Every row gives one point. Each copy is the shape, with its points in the same order, turned, moved and blurred by noise. Some copies are also mirrored. Which?

Shape, 8 rows:
[[ -6 -57]
 [-14  24]
 [ 51 -28]
 [-18  -6]
 [-23  23]
 [-22 -14]
 [ -6 -38]
 [ -2  35]]
Copy 1 (8 x 2):
[[ -8 -60]
 [  9  20]
 [ 54 -51]
 [ -4  -9]
 [  1  20]
 [ -8 -14]
 [ -3 -43]
 [ 26  24]]
Copy 1 is: only turned
Copy 2, 8 rows:
[[ 54  -8]
 [-30 -18]
 [ 21  53]
 [  3 -19]
 [-22 -23]
 [ 14 -18]
 [ 36  -5]
 [-35  -4]]
Copy 2 is: only turned

Shape, 8 rows:
[[  1   7 -56  23]
 [ 50  -3 -25 -12]
 [-12   5  48  28]
 [ -4  -6   0  27]
 [ 18 -29  27  25]
 [ 25 -23  21  27]
 [ 10 -30 -52 -13]
 [ 36  -7 -15 -28]]
Copy 1 (8 x 4):
[[-24  11 -19  60]
 [ 20 -13  27  46]
 [-14  20  21 -44]
 [-18   6  -1   1]
 [-19 -21  23 -16]
 [-20 -17  28 -11]
 [  3 -32 -25  48]
 [ 36 -17  11  31]]
Copy 1 is: only turned
Copy 2, 8 rows:
[[-20 -31 -48 -10]
 [-10  37 -33   1]
 [ 11 -24  46  27]
 [  9 -23  -2   6]
 [ 38  -1  11  18]
 [ 31   0   4  22]
 [  5   5 -49 -39]
 [ -7  36 -17 -15]]
Copy 2 is: only turned
Copy 3:
[[ 11 -16  59   0]
 [ 12 -59   0   3]
 [-22  25 -13  37]
 [-17   4  15   9]
 [-37  -7 -15  16]
 [-38 -14  -9  16]
 [ 10 -36  33 -41]
 [ 13 -49 -12 -12]]
Copy 3 is: mirrored
Copy 4:
[[ -5 -27  14  36]
 [ 42 -18  12  -4]
 [-28  53  10 -21]
 [-28   7  21   2]
 [-11  19  39 -35]
 [ -6  21  40 -23]
 [ -2 -53   8  -8]
 [ 27 -22 -11 -21]]
Copy 4 is: only turned
